Each row is a point. Two turns around zero, p and q, are shown by what they do to some points. Where does a point land after both, in the order given? Backwards means that the second turn is done in reverse. Each puzzle has new turns, and all numbers are rounded.

Turn p:
[0.35 0.38] => [0.48 0.19]
[-0.05  0.40] => [0.13 0.38]
[-0.08 -0.17] => [-0.15 -0.12]
[-0.22 -0.61] => [-0.46 -0.46]
Turn q:
[-0.09  0.03] => [-0.01 -0.09]
[-0.65 -0.40] => [ 0.50 -0.57]
[ 0.63 -0.04] => [-0.07  0.63]
[0.02 0.10] => [-0.10  0.00]
[0.09 0.31] => [-0.32  0.04]
Where do these land?
q, then p backwards: [0.06 0.64] => [-0.56 -0.32]
q, then p: [-0.17 -0.33] => [ 0.27 -0.25]
q, then p: [ 0.11 -0.31] => [0.33 0.02]

Turn p:
[-0.08 -0.13  0.54 -0.01] => [-0.10 -0.54 -0.11  0.00]
[ 0.26  0.05 -0.32  0.31] => [0.15 0.32 0.13 0.35]
[-0.41 -0.19  0.23  0.15] => [ 0.28 -0.33 -0.27 -0.13]
[-0.22  0.29  0.17  0.27] => [ 0.00 -0.04 -0.45  0.16]
[ 0.46 -0.01 -0.62 -0.72] => [-0.34  0.60  0.70 -0.38]
Turn q:
[ 0.42 -0.16 -0.94 -0.09] => [ 0.11  0.38 -0.94  0.22]
[0.36 0.11 0.35 0.00] => [ 0.40 -0.23  0.19  0.13]
[-0.25 -0.07  0.52  0.32] => [-0.25 -0.30  0.52  0.11]
[-0.25  0.30  0.23  0.06] => [-0.04  0.14  0.42 -0.09]
[-0.27 -0.18 -0.16 -0.28] => [-0.22  0.01 -0.20 -0.35]
Where do these land?
q, then p: [ 0.46  0.42 -0.43  0.00] => [-0.25  0.49  0.02  0.52]
q, then p backwards: [-0.29 -0.08  0.58  0.29] => [ 0.51 -0.33  0.27 -0.27]
q, then p: [-0.54 -0.27  0.53  0.12] => [ 0.16 -0.64 -0.15 -0.45]
p, then q: [ 0.09  0.18 -0.01 -0.31] => [-0.13  0.11  0.16 -0.29]
q, then p: [-0.32 -0.23 -0.31  0.05] => [ 0.17  0.21 -0.29 -0.32]
q, then p backwards: [ 0.61 -0.03 -0.36 -0.15] => [-0.44  0.11 -0.06  0.56]
